Each row of a before or after table is a point. One or more steps were done to the points. Then noise was added and the rows were shuffled. The steps act on columns, c1 being the first. Name the steps. A step turns or swaps two columns, mirrors them in a line or flattens them onto one, adds a multiple of one to another, or multiplies or shifts one. Angles are multiples of 10 degrees, from the lower column toward the higher: turns from -170 to 170, lines from 10 to 170 but not 90. Use the fewest steps. Two steps may share a column if one is a turn and the other turns, adds or multiplies; they go together, in the order done. Otherwise the lowest column goes first.

Before:
[[-0.48  0.31]
 [ 0.45  0.49]
 [ 0.56 -0.30]
 [ 0.36  0.21]
 [-0.14  0.05]
 [ 1.02 -0.36]
 [-0.17  0.13]
 [ 0.31 -0.47]
 [-0.39 -0.01]
 [ 0.83 -0.16]
 [ 0.81  0.07]]
After (11 x 2):
[[ 0.59  0.31]
 [-0.41  0.00]
 [ 1.04  0.38]
 [-0.49 -0.33]
 [-0.19 -0.13]
 [ 0.44 -0.50]
 [ 0.29  0.48]
 [ 0.82  0.19]
 [ 0.77 -0.03]
 [ 0.36 -0.23]
 [-0.13 -0.03]]
Steps: multiply c2 by -1

Before (13 x 6):
[[-0.57  0.30 -0.38 -0.80 -0.19 -0.55]
 [-0.21 -0.18  0.44 -0.83  0.04 -0.01]
 [-0.08  0.81  0.05 -0.01  0.60  0.59]
 [ 0.35  0.90  1.04 -0.04  0.24 -0.11]
 [ 0.67 -0.45  0.01  0.10 -0.44  0.35]
 [-0.41 -0.39 -0.48 -0.54 -0.31 -0.64]
 [ 0.43  0.76 -0.02 -0.51  0.56  0.10]
 [ 0.43  0.43  0.28  0.21  0.61  0.51]
 [-0.21  0.35 -0.32 -0.85 -0.50 -0.09]
 [-0.18  0.28 -0.34 -0.05 -0.53 -0.31]
 [ 0.21  0.90  0.85 -0.20  0.21  0.16]
 [-0.02  0.05  0.18 -0.45 -0.21 -0.27]
 [ 0.18  0.56  0.43 -0.72  0.00 -0.49]]
After, 13 rows:
[[-0.08  0.60  0.05 -0.48 -0.36  0.56]
 [-0.24  0.18 -0.33  0.91 -0.37 -0.09]
 [-0.54  0.15 -0.39  0.69 -0.48 -0.53]
 [-0.03 -0.17  0.16  0.45 -0.22 -0.27]
 [-0.16  0.07 -0.36  0.46  0.30 -0.28]
 [ 0.21  0.75  0.84 -0.02 -0.33  0.14]
 [-0.37 -0.57 -0.44  0.56 -0.19 -0.67]
 [ 0.42  0.57  0.04 -0.11 -0.75  0.09]
 [ 0.32  0.69  1.00 -0.15 -0.17 -0.12]
 [ 0.45  0.26  0.28 -0.59 -0.19  0.48]
 [ 0.18  0.34  0.44  0.44 -0.54 -0.51]
 [-0.19 -0.37  0.47  0.52 -0.66  0.00]
 [ 0.68 -0.62 -0.01  0.26  0.37  0.36]]
Steps: shift c2 by -0.20; turn c4 and c5 by 130 degrees

Before:
[[-0.42  0.31 -0.11 -0.52  0.03  0.66 -0.66  0.44  0.41  0.28  0.58]
 [-0.51 -0.30  0.20 -0.07 -0.22  0.19  0.80  0.06 -0.72 -0.22  0.05]
 [-0.38 -0.14 -0.23 -0.19  0.23 -0.16 -0.44 -0.47  0.48  0.29 -0.23]
 [-0.16 -0.77 -0.35 -0.36 -0.14  0.03 -0.81 -0.47  0.51 -0.10 -0.24]
 [ 0.15 -0.26 -0.25  0.52 -0.44  0.14  0.57 -0.48  0.54 -0.48  0.04]
 [ 0.34  0.13 -0.43 -0.55 -0.74 -0.21  0.19 -0.52  0.06  0.23  0.13]
 [ 1.04  0.18 -0.37 -0.13 -0.33  0.35 -0.70 -0.44 -0.85  0.44 -0.35]
 [-0.22  0.12 -0.22  0.43 -0.52 -0.12  0.18  0.84  0.49  0.43  0.00]
 [-0.50  0.29  0.03 -0.16 -0.39  0.18 -0.73 -0.29 -0.58  0.07 -0.14]
 [-0.03  0.12 -0.20 -0.06 -0.02 -0.14 -0.27  0.28 -0.19 -0.21  0.18]
 [ 1.20 -0.63  0.32  0.66 -0.31 -0.07 -0.20 -0.32  0.54  0.28  1.05]
 [ 0.24 -0.17 -0.43  0.52 -0.06  0.34 -0.79  0.10  0.01  0.48  0.99]]
After, 12 rows:
[[-0.19 -0.30 -0.20  0.42 -0.45 -0.13  0.00  0.83  0.52  0.44  0.02]
 [-0.16  0.63 -0.36 -0.37 -0.35 -0.01  0.92 -0.53  0.19 -0.11 -0.21]
 [-0.40 -0.26 -0.14 -0.57  0.11  0.66  0.71  0.40  0.15  0.29  0.60]
 [-0.46  0.19  0.22 -0.05 -0.27  0.22 -1.02  0.09 -0.45 -0.24  0.06]
 [-0.02 -0.15 -0.17 -0.03  0.04 -0.18  0.17  0.35 -0.26 -0.14  0.24]
 [-0.42  0.16 -0.16 -0.15  0.17 -0.09  0.54 -0.47  0.36  0.29 -0.23]
 [-0.50 -0.44  0.07 -0.15 -0.25  0.15  0.52 -0.33 -0.77  0.13 -0.10]
 [ 1.08 -0.25 -0.37 -0.12 -0.20  0.32  0.33 -0.47 -1.00  0.42 -0.33]
 [ 0.16  0.09 -0.25  0.52 -0.53  0.12 -0.33 -0.53  0.77 -0.50  0.06]
 [ 1.16  0.56  0.34  0.67 -0.55 -0.02  0.30 -0.27  0.45  0.31  1.07]
 [ 0.25  0.13 -0.44  0.53 -0.12  0.39  0.76  0.14 -0.21  0.43  0.93]
 [ 0.40 -0.40 -0.44 -0.53 -0.68 -0.22 -0.20 -0.50  0.06  0.22  0.17]]
Steps: mirror c2 and c5 in the line at 80 degrees; mirror c7 and c9 in the line at 80 degrees

Before:
[[-0.29 -0.25  0.11 -0.08  1.03 -0.33  0.67 -0.68 -0.27  0.42  0.26  0.13
  -0.18  0.12 -0.44  0.10 -0.53 -0.51]
 [-0.04  0.27  0.02 -0.58  0.19  0.21  0.65 -0.33  0.34  0.45  0.12 -0.09
  -0.30  0.48 -0.53 -0.01 -0.63  0.07]
 [-0.32 -0.76  0.00  0.23  0.34  1.23  0.06  0.40  0.14 -0.32 -0.63  1.08
   0.90  0.01 -0.09  0.10  0.15 -0.20]
 [ 0.44 -0.10 -0.12 -0.22  0.33 -0.52  0.74 -0.71 -0.13  0.11 -0.15  0.36
   0.15  0.09 -0.38  0.14 -0.57  0.21]
 [ 0.18  0.36 -0.41  0.38 -0.17 -0.09  0.06 -0.25  0.40  0.14  1.12  0.17
   0.45 -0.12  0.71  0.37 -0.08  0.39]
 [ 0.14  0.34  0.18 -0.13  0.55  0.14  0.00  0.03 -0.10  0.06 -0.07 -0.14
  -0.03  0.27 -0.50  0.37 -1.11  0.12]
 [-0.61 -0.03  0.34  0.16  0.34  0.92 -0.33  0.16  0.06 -0.28 -0.57  1.34
   0.99  0.74  0.26  0.10  0.46 -0.40]
 [ 0.00 -0.08  0.12  0.09  0.57 -0.09  0.36 -0.33 -0.05  0.09 -0.26 -0.24
  -0.17 -0.01 -0.54  0.10 -0.20  0.88]
 [ 0.27 -0.37  0.25 -0.15  0.09  0.04 -0.61 -0.17  0.30  0.15  1.12  0.75
   0.17  0.01  0.67  0.49  0.07  0.21]
 [-0.18  0.05 -0.03 -0.06  0.18 -0.22  0.35  0.01 -0.40 -0.05 -0.06  0.36
  -0.31 -0.11 -0.82 -0.06 -0.36  0.07]
 [ 0.39 -0.33  0.10  0.70 -0.47 -0.13 -0.20 -0.51  0.41 -0.55  1.50  0.27
  -0.37  0.00  1.07  0.26 -0.46  0.93]
 [ 0.06 -0.06 -0.59 -0.29  0.66 -0.64  0.05 -0.14  0.21 -0.16  0.12 -0.24
   0.00  0.26 -0.36 -0.41 -0.57  0.17]]
After (12 x 18):
[[-0.88 -0.76  0.01  0.30  0.02  0.88  0.02  0.38  0.03 -0.32 -0.61 -0.06
   0.95  0.01  1.05  0.09  0.19 -0.22]
 [ 0.02  0.34  0.14 -0.04  0.00  0.18 -0.08  0.07 -0.92  0.07 -0.03 -0.48
  -0.03  0.21 -0.11  0.40 -0.68  0.15]
 [ 0.63 -0.07  0.24 -0.13 -0.01 -0.22  0.71 -0.72 -0.45  0.12 -0.14 -0.39
   0.17  0.08  0.40  0.16 -0.37  0.21]
 [ 0.41 -0.30 -0.01  0.64  0.15  0.10 -0.28 -0.54 -0.60 -0.55  1.49  1.11
  -0.40  0.00  0.27  0.23  0.17  0.88]
 [ 0.24 -0.33 -0.10 -0.11 -0.05  0.21 -0.68 -0.18 -0.10  0.15  1.14  0.71
   0.15 -0.04  0.72  0.48  0.31  0.19]
 [-0.09  0.26  0.32 -0.52 -0.08  0.12  0.58 -0.31 -0.73  0.45  0.13 -0.56
  -0.28  0.49 -0.04  0.03 -0.05  0.08]
 [-0.09  0.08  0.18 -0.02  0.02 -0.23  0.32 -0.03 -0.16 -0.04 -0.05 -0.81
  -0.32 -0.13  0.36 -0.04 -0.55  0.08]
 [ 0.41 -0.06 -0.49 -0.13 -0.03 -0.57  0.35 -0.12 -0.57 -0.18  0.06 -0.32
   0.03  0.29 -0.25 -0.47 -0.11  0.18]
 [-0.07 -0.26  0.37  0.11  0.00 -0.45  0.51 -0.66 -0.35  0.45  0.24 -0.47
  -0.21  0.15  0.16  0.12 -0.52 -0.53]
 [ 0.24  0.39 -0.33  0.34  0.12  0.04  0.28 -0.27 -0.30  0.09  1.14  0.69
   0.49 -0.11  0.22  0.39  0.32  0.38]
 [ 0.00 -0.12  0.30  0.19  0.01 -0.06  0.25 -0.38 -0.18  0.12 -0.27 -0.47
  -0.18 -0.01 -0.26  0.13 -0.14  0.91]
 [-0.95 -0.07  0.13  0.27  0.06  0.53 -0.50  0.18  0.37 -0.27 -0.52  0.29
   0.96  0.76  1.36  0.09  0.26 -0.41]]
Steps: turn c1 and c6 by 30 degrees; turn c3 and c7 by -30 degrees; flatten c4 and c5 onto the line at 10 degrees; mirror c9 and c17 in the line at 60 degrees; swap c12 and c15

Before (12 x 32):
[[-0.65 -0.65 -0.43 -0.05 -0.19 -0.12  0.33  0.44 -0.04 -1.10  0.28  0.33
   0.64 -0.29  0.18  0.02  0.02  0.12  0.07  0.25  0.00 -0.26  0.62 -0.03
   0.62  0.40 -0.51 -0.75  0.12  0.61 -0.24 -0.34]
 [-0.51 -0.71  0.06  0.23  0.42 -0.55 -0.05  0.03 -0.72  0.31 -0.27 -0.10
  -0.55 -0.03  0.11  0.64  1.08  0.17 -0.81 -0.23  0.29 -0.20  0.08 -0.09
  -0.15 -0.90 -0.15  0.17 -0.44 -0.56 -0.29  0.05]
 [ 0.19  0.17  0.14  0.34  0.47 -0.34 -0.34 -0.62 -0.40  0.03  0.47 -0.50
  -0.19  0.01  0.13 -0.18  1.00 -0.21  0.50 -0.95  0.24 -0.95  0.06  0.57
  -0.18  0.15  0.55 -0.28  0.62  0.54  0.67 -0.16]
 [-0.31 -0.47 -0.14 -0.61  0.59 -0.63  0.28  0.59  0.01  0.16  0.81  0.53
   0.52 -0.27 -0.48  0.00 -0.21 -0.40  0.20  0.05 -0.42 -0.98 -0.29  0.28
   0.66 -0.57 -0.54 -0.70  0.18 -0.44 -0.23 -0.02]
 [ 0.04  0.28 -0.19  0.12 -0.13  0.39  0.66 -0.21 -0.86  0.11  0.18  0.59
   0.22  0.41 -0.33  0.42  1.00  0.18 -0.15  0.22 -0.52 -0.78  0.24 -0.12
  -0.19  0.36  0.59 -0.08  0.88  0.62 -0.40 -0.41]
 [-0.23  0.34 -0.43 -0.30 -0.20  0.41  0.77  0.21 -0.06 -0.90  0.19  0.30
  -0.63  0.01 -0.23  0.39  0.43 -0.55  0.34 -0.24 -0.64  0.10  0.32  0.52
  -0.75 -0.12 -0.35  0.18  0.71  0.07  0.37 -0.59]
 [ 0.09 -0.78 -0.35 -0.15  1.06  0.51  0.56  0.43  0.47 -0.35 -0.27 -0.12
  -0.50 -0.12 -0.11 -0.20  0.88  0.63 -0.07 -0.31 -0.59 -0.22  0.39 -0.39
  -0.08  0.47  0.29 -0.50  0.11 -0.21 -0.66  0.10]
 [ 0.51 -0.12 -0.42 -0.29  0.49 -0.34 -0.61 -0.40  0.29  0.31 -0.29 -0.54
   0.08 -0.76  0.15 -0.45  0.54  0.04 -0.33  0.24  0.05 -0.05  0.13  0.56
  -0.52  0.16 -0.25 -0.38  0.34 -0.33 -0.30  0.01]
 [ 0.74 -0.39  0.00  0.04  1.14  0.67 -0.14  0.33 -0.28  0.29  0.58 -0.09
   0.51 -0.31 -0.89 -0.29  0.51 -0.52 -0.23 -0.67  0.25 -0.82 -0.09 -0.23
  -0.02  0.51 -0.47  0.12  0.34  0.28  0.61 -0.21]
 [ 0.34  0.23 -0.52 -0.10 -0.28 -0.44 -0.10 -0.03  0.31 -1.01  0.02 -0.25
   0.05  0.26  0.34 -0.04 -0.06 -0.10  0.48 -0.20  0.44  0.29 -0.09 -0.05
  -0.54  0.27  0.50  0.15  0.67  0.34 -0.52 -0.42]
 [-0.47  0.04 -0.26  0.00 -0.13  0.42  0.70 -0.44 -0.24 -0.12  0.13  0.03
  -0.18 -0.43 -0.40  0.69  0.42  0.39  0.05 -0.74 -0.27  0.24  0.15  0.63
  -0.47 -0.79 -0.06  0.47  0.26 -0.17 -0.46  0.06]
 [ 0.75 -0.10  0.12 -0.81 -0.27  0.64 -0.62 -0.50 -0.55  0.09 -0.17  0.38
  -0.26  0.08 -0.27 -0.37 -0.22 -0.04  0.53 -0.54  0.06  0.17 -0.04 -0.49
   0.64 -0.02  0.79  0.43 -0.18 -0.05  0.08  0.13]]
After:
[[ 0.37  0.22  0.23 -0.10  0.34 -0.42 -0.08 -0.30  0.33 -1.01  0.02 -0.25
   0.03  0.26  0.35 -0.03 -0.07 -0.12  0.49 -0.21  0.42  0.28 -0.09 -0.05
  -0.21  0.27 -0.63 -0.55  0.68 -0.28 -0.50 -0.44]
 [ 0.13 -0.76  0.80 -0.14 -0.18  0.52  0.58 -0.51  0.47 -0.35 -0.28 -0.10
  -0.50 -0.15 -0.08 -0.21  0.88  0.63 -0.10 -0.29 -0.54 -0.20  0.40 -0.39
  -0.05  0.48  0.08  0.36  0.13  1.07 -0.66  0.10]
 [ 0.03  0.29  0.20  0.09  0.65  0.37  0.66 -0.24 -0.85  0.10  0.18  0.61
   0.24  0.43 -0.33  0.44  1.00  0.15 -0.14  0.19 -0.53 -0.76  0.26 -0.12
  -0.11  0.37 -0.94 -0.01  0.88 -0.12 -0.37 -0.39]
 [-0.33 -0.46  0.83 -0.65 -0.47 -0.63  0.28 -0.11  0.01  0.16  0.81  0.54
   0.51 -0.25 -0.46  0.00 -0.20 -0.42  0.21  0.04 -0.44 -0.98 -0.29  0.25
   0.25 -0.59  1.30  0.78  0.17  0.62 -0.19 -0.04]
 [-0.50 -0.71 -0.23  0.21 -0.54 -0.52 -0.06  0.05 -0.71  0.27 -0.26 -0.11
  -0.54 -0.02  0.09  0.65  1.07  0.15 -0.81 -0.23  0.28 -0.21  0.08 -0.08
  -0.05 -0.88  0.24 -0.16 -0.44  0.42 -0.28  0.05]
 [ 0.20  0.17  0.20  0.31  0.56 -0.32 -0.34  0.17 -0.39  0.03  0.45 -0.49
  -0.21  0.00  0.13 -0.20  1.01 -0.21  0.52 -0.94  0.25 -0.97  0.03  0.53
  -0.05  0.15 -1.31  0.43  0.61  0.46  0.66 -0.18]
 [-0.45  0.07 -0.29  0.01 -0.17  0.41  0.68  0.37 -0.24 -0.11  0.14  0.01
  -0.17 -0.43 -0.41  0.70  0.40  0.41  0.07 -0.73 -0.26  0.26  0.13  0.63
  -0.16 -0.79 -0.35 -0.77  0.27 -0.13 -0.46  0.10]
 [-0.64 -0.67  1.08 -0.02  0.62 -0.12  0.34 -0.04 -0.05 -1.08  0.27  0.31
   0.65 -0.28  0.19  0.01  0.02  0.14  0.08  0.25 -0.01 -0.24  0.60 -0.04
   0.27  0.42  1.10  0.63  0.13 -0.20 -0.23 -0.33]
 [ 0.78 -0.09 -0.57 -0.79 -0.03  0.64 -0.62 -0.10 -0.55  0.10 -0.18  0.38
  -0.27  0.06 -0.26 -0.38 -0.21 -0.04  0.51 -0.55  0.03  0.20  0.00 -0.48
   0.22 -0.02 -1.46 -0.46 -0.16 -0.28  0.08  0.13]
 [-0.25  0.30  0.16 -0.32  0.02  0.44  0.77  0.09 -0.06 -0.89  0.23  0.28
  -0.60  0.01 -0.21  0.41  0.41 -0.57  0.31 -0.26 -0.67  0.07  0.31  0.52
  -0.34 -0.11  0.68 -0.49  0.71 -0.20  0.35 -0.58]
 [ 0.51 -0.15  0.72 -0.31 -0.33 -0.32 -0.63  0.47  0.28  0.31 -0.33 -0.55
   0.13 -0.77  0.17 -0.42  0.56  0.05 -0.32  0.22  0.04 -0.06  0.14  0.52
  -0.21  0.14 -0.11  0.21  0.35  0.46 -0.31 -0.01]
 [ 0.75 -0.40 -0.12  0.03  0.29  0.70 -0.14  0.02 -0.28  0.28  0.58 -0.06
   0.48 -0.33 -0.88 -0.29  0.51 -0.55 -0.20 -0.63  0.28 -0.81 -0.07 -0.25
   0.01  0.51  0.89 -0.16  0.35  1.14  0.63 -0.23]]
Steps: multiply c28 by 1.6; turn c3 and c28 by 140 degrees; swap c5 and c30; turn c8 and c27 by 140 degrees; multiply c27 by 1.6; multiply c25 by 0.4

Before:
[[ 0.37  0.09  0.17  1.02 -1.38 -0.59  0.41 -0.84 -0.45 -0.32  0.53 -0.02
  -0.32  0.00  0.26  0.80 -0.27 -0.35  1.11 -0.12  0.08  0.81 -0.46 -0.21
   0.29  0.17 -0.43  0.75  0.21  0.30 -0.14 -0.28  0.48 -0.23  0.36  0.35
   0.10  0.26 -0.45  0.38 -0.12  0.82  0.01 -0.11 -0.36 -0.33  0.49 -0.69
  -0.55  0.66  0.25 -0.31 -0.26  0.28  0.59  0.00  0.41 -0.46  0.53  0.35
  -0.07 -0.27  0.12  0.03]
 [ 1.78  0.39 -0.14 -0.19  0.25  1.26  0.38 -0.11 -0.45 -0.59  0.22 -0.28
   0.05  0.41  0.01  0.77 -0.58  0.06 -0.10  0.11  0.27 -0.46 -0.54  0.03
  -0.06  0.94 -0.35  1.49 -0.12  0.28  0.34  0.40 -0.17  0.11  0.10  0.52
   0.34 -0.04 -0.06 -0.25  0.60 -0.37 -0.63 -0.25 -0.01  0.18  0.24  0.20
  -0.46  0.74  0.22 -0.39  0.15 -0.07  0.17  0.18  0.23  0.31 -0.06  0.25
   0.10 -0.26 -0.22 -0.22]
 [-0.23 -0.07  0.22 -0.01 -0.36  0.21  0.35  0.01  0.14 -0.56 -0.80  0.21
  -0.25 -0.45  0.36 -0.30 -0.12 -0.37 -0.04 -0.02 -0.16 -0.40 -0.30 -0.19
  -0.12  0.53 -0.38 -0.16 -0.62  0.06  0.03 -0.07 -0.35 -0.10 -0.01  0.14
   0.08  0.02  0.17 -0.78 -0.24  0.29 -0.18  0.19 -0.15 -0.40 -0.42  0.05
  -0.56 -0.76  0.43 -0.94 -0.07 -0.02 -0.02  0.11  0.08 -1.05 -0.10 -0.35
   0.23  1.24  1.36  0.02]
 [-0.50 -0.21 -1.33 -0.11  0.19 -0.55  0.32 -0.17 -0.38  1.40  0.09  0.17
   0.03 -0.46 -0.67  0.27 -0.20 -0.07 -0.10 -0.07 -0.44 -0.24 -0.48 -0.16
  -0.89  0.04 -0.40 -0.06  0.16 -0.10 -0.42  0.33 -0.44  0.02 -1.38  0.43
   0.10 -0.20  0.12 -0.10  0.65 -0.41 -0.52 -0.37  0.50 -0.49 -0.18  0.21
   0.92 -0.20  0.12 -0.24  0.06 -0.13  0.56  0.00  0.13  0.41  0.55 -0.02
  -0.10 -0.36 -0.38  0.15]
 [ 0.30  0.54 -0.08  0.12  0.07 -0.71  0.31 -0.52 -0.27 -0.62 -0.05 -0.06
  -0.08  0.00  0.12 -0.63  0.05 -0.30 -0.16  0.06  0.24 -0.36 -0.03 -0.57
   0.24 -0.26 -0.03 -0.38 -0.36  0.27 -0.42  0.06  0.75 -0.16  0.33  0.12
   0.04  0.10 -0.19 -0.05  0.52  0.23 -0.33 -0.39 -0.43  0.19  0.43  0.44
  -0.24  0.51  0.14 -0.13 -0.09 -0.17  0.25  0.62  0.55  0.35  0.35  0.30
   0.02 -0.37 -0.35  0.04]
 [-0.51  0.20  0.37 -0.04 -0.55  0.00  0.38  0.01 -0.27  0.56  0.62  0.00
   0.15 -0.09 -0.40  0.10 -0.74 -0.32  0.08 -0.37  0.30 -0.29  1.97 -0.46
  -0.40  0.38 -0.44  0.11  0.18 -0.66 -0.41 -0.26 -1.82  0.48  0.13  0.08
   0.62  0.09  0.24  0.17 -0.20 -0.28 -0.81 -0.03  0.15 -0.19  0.43  0.27
  -0.85 -0.23  0.40  0.16  0.02 -0.29  0.46  0.23  0.02  0.43  0.30 -0.68
  -0.11  0.02 -0.36  0.29]
 [-0.34 -0.22  0.00 -0.22  0.11 -0.17  0.38 -0.28  0.23 -0.04  0.31 -0.12
   0.04 -0.23  0.00 -0.03 -0.53 -0.22  0.40 -1.00 -0.36 -0.53  0.25  0.03
  -0.14 -0.66  0.85 -0.05  0.01  0.24 -0.43  0.30  0.57 -0.15  0.20 -1.14
   0.04 -0.20  0.24  0.02 -0.23 -0.39 -0.43  0.23 -0.11  0.08  0.47  0.07
  -0.43 -0.14  0.07 -0.04 -0.04  0.40  0.29 -0.05 -0.98  0.26  0.49  0.16
   0.14 -0.27 -0.03  0.13]
 [-0.28 -0.05 -1.39 -0.16  0.17 -0.60  0.35  0.12  0.44  0.17  0.64 -0.82
   0.10  0.13 -0.20  0.78 -0.06 -0.29  0.03 -0.39  0.16 -0.14 -0.17  0.70
   0.24 -0.61 -0.40  0.38  0.10  0.18 -0.45  0.04  0.46  0.62  0.09 -0.83
   0.64 -0.03  0.18  0.41 -0.22 -0.27 -0.11 -0.01  0.26  0.05  0.19 -0.87
  -0.14  0.70  0.04 -0.54 -0.26 -0.12  0.38  0.02  0.44 -0.52 -1.00  0.48
   0.13 -0.28 -0.04  0.16]
 [-0.27 -0.15  0.44 -0.18 -0.20 -0.21  0.60  0.01 -0.36 -0.51  0.48 -0.01
  -0.02 -0.51  0.36 -0.81 -0.32 -0.11 -0.08  0.22  0.13 -0.51 -0.30  0.15
   0.11  0.20 -0.47 -0.25  0.15 -0.85  0.48  0.15 -0.68  0.27 -0.05  0.54
   0.03 -0.32 -0.01 -0.01  0.03  0.23 -0.26 -0.42 -0.42  0.25  0.34  0.22
  -0.50 -0.06  0.36  0.04 -0.14 -0.26  0.23  0.92  0.21  0.34  0.47 -0.60
  -0.39 -0.11  0.83  0.05]]
After:
[[ 1.74  0.36 -0.15 -0.16  0.25  1.21  0.39 -0.10 -0.49 -0.55  0.22 -0.21
   0.02  0.41  0.08  0.83 -0.65  0.06 -0.15  0.06  0.17 -0.45 -0.55  0.07
  -0.13  1.01 -0.45  1.51 -0.13  0.30  0.72  0.96 -0.26  0.15  0.06  0.52
  -0.18 -0.10 -0.17 -0.21  0.59 -0.49  0.07 -0.21 -0.30  0.15  0.22  0.20
  -0.44  0.69  0.25 -0.33  0.17 -0.08  0.24  0.16  0.19 -0.39 -0.10  0.22
   0.15 -0.35 -0.20 -0.24]
 [ 0.31  0.47 -0.09  0.02  0.03 -0.69  0.32 -0.49 -0.30 -0.64 -0.04 -0.02
  -0.07  0.06  0.15 -0.64  0.07 -0.30 -0.23  0.06 -0.27 -0.42 -0.08 -0.56
   0.28 -0.26 -0.07 -0.39 -0.30  0.31  0.01  0.69  0.74 -0.16  0.28  0.14
  -0.01  0.18 -0.12 -0.13  0.53 -0.09 -0.57 -0.44 -0.53  0.12  0.44  0.44
  -0.20  0.43  0.16 -0.10 -0.09 -0.18  0.17  0.60 -0.01 -0.67  0.40  0.25
   0.11 -0.50 -0.38  0.13]
 [-0.25  0.02 -1.34 -0.09  0.21 -0.64  0.32  0.10  0.41  0.10  0.64 -0.78
   0.07  0.12 -0.26  0.77 -0.09 -0.31  0.04 -0.45  0.19 -0.17 -0.15  0.70
   0.21 -0.64 -0.78  0.39  0.16  0.14 -0.11  0.69  0.57  0.47  0.03 -0.86
  -0.03 -0.07  0.26  0.46 -0.33 -0.33 -0.39 -0.04 -0.14 -0.01  0.15 -0.86
  -0.16  0.73  0.04 -0.50 -0.36 -0.12  0.43  0.03 -0.64 -0.09 -1.07  0.54
   0.21 -0.25 -0.04  0.21]
 [-0.52 -0.17 -1.34 -0.15  0.14 -0.58  0.33 -0.26 -0.44  1.37  0.17  0.21
   0.00 -0.43 -0.64  0.30 -0.19 -0.12 -0.11 -0.01  0.55 -0.23 -0.42 -0.20
  -0.88  0.03 -0.36 -0.10  0.23 -0.06  0.23  1.06 -0.44  0.09 -1.42  0.35
  -0.31 -0.21  0.13 -0.12  0.63  0.11 -0.66 -0.42  0.28 -0.49 -0.18  0.26
   0.95 -0.15  0.13 -0.20  0.01 -0.16  0.50  0.04  0.28 -0.37  0.64 -0.06
  -0.04 -0.32 -0.37  0.15]
 [-0.31 -0.08  0.46 -0.23 -0.18 -0.19  0.63  0.05 -0.45 -0.52  0.47 -0.06
   0.00 -0.48  0.39 -0.82 -0.30 -0.18 -0.08  0.17 -0.25 -0.59 -0.29  0.09
   0.17  0.28 -0.28 -0.24  0.14 -0.78  0.46  0.70 -0.73  0.24 -0.03  0.55
  -0.42 -0.34  0.03  0.01  0.04 -0.02  0.37 -0.36 -0.56  0.30  0.34  0.19
  -0.58  0.02  0.43  0.04 -0.16 -0.29  0.16  0.92  0.19 -0.37  0.38 -0.55
  -0.41 -0.06  0.88 -0.04]
 [-0.30 -0.10  0.21 -0.05 -0.42  0.27  0.45 -0.07  0.17 -0.57 -0.73  0.20
  -0.29 -0.41  0.31 -0.26 -0.08 -0.36 -0.05 -0.04 -0.14 -0.38 -0.25 -0.25
  -0.15  0.64 -0.25 -0.26 -0.63  0.10  0.15  0.55 -0.40 -0.08 -0.05  0.18
  -0.27  0.03  0.27 -0.77 -0.27  0.29 -0.09  0.22 -0.36 -0.45 -0.43  0.06
  -0.47 -0.90  0.45 -0.96 -0.04 -0.11 -0.01  0.10 -0.97  0.47 -0.08 -0.35
   0.21  1.23  1.45 -0.18]
 [-0.45  0.20  0.37 -0.03 -0.54 -0.03  0.37  0.02 -0.24  0.60  0.56 -0.16
   0.22 -0.13 -0.38  0.04 -0.65 -0.27  0.06 -0.40  0.15 -0.19  1.95 -0.37
  -0.41  0.33 -0.77  0.11  0.13 -0.67  0.45  0.36 -1.77  0.48  0.15  0.07
  -0.07  0.06  0.25  0.12 -0.22 -0.35 -0.81  0.02 -0.21 -0.23  0.44  0.30
  -0.81 -0.18  0.32  0.18  0.04 -0.26  0.50  0.28  0.37 -0.20  0.35 -0.75
  -0.18 -0.03 -0.32  0.26]
 [-0.38 -0.22  0.03 -0.18  0.12 -0.20  0.47 -0.28  0.24 -0.04  0.33 -0.21
   0.02 -0.25  0.01 -0.03 -0.47 -0.23  0.48 -0.94  0.53 -0.47  0.27  0.07
  -0.14 -0.65  0.44 -0.07 -0.05  0.30  0.14  0.96  0.63 -0.14  0.16 -1.16
   0.70 -0.26  0.26  0.05 -0.30  0.12 -0.65  0.30  0.11  0.12  0.42  0.04
  -0.32 -0.17  0.07 -0.10 -0.09  0.39  0.32 -0.01  0.73  0.75  0.58  0.12
   0.07 -0.24 -0.10  0.07]
 [ 0.33  0.07  0.16  1.01 -1.38 -0.58  0.36 -0.90 -0.46 -0.38  0.51  0.04
  -0.32 -0.01  0.23  0.77 -0.33 -0.34  1.09 -0.20 -0.76  0.75 -0.39 -0.28
   0.35  0.15 -0.37  0.74  0.21  0.35 -0.04  0.35  0.54 -0.23  0.36  0.45
  -0.34  0.38 -0.47  0.35 -0.15  0.36 -0.12 -0.12 -0.49 -0.34  0.54 -0.69
  -0.47  0.67  0.29 -0.34 -0.15  0.29  0.51  0.01 -0.60 -0.15  0.48  0.38
  -0.07 -0.25  0.10  0.05]]
Steps: mirror c21 and c42 in the line at 120 degrees; turn c27 and c37 by 60 degrees; add 0.5 times c27 to c45; turn c31 and c43 by 60 degrees; shift c32 by 0.60; turn c57 and c58 by -120 degrees
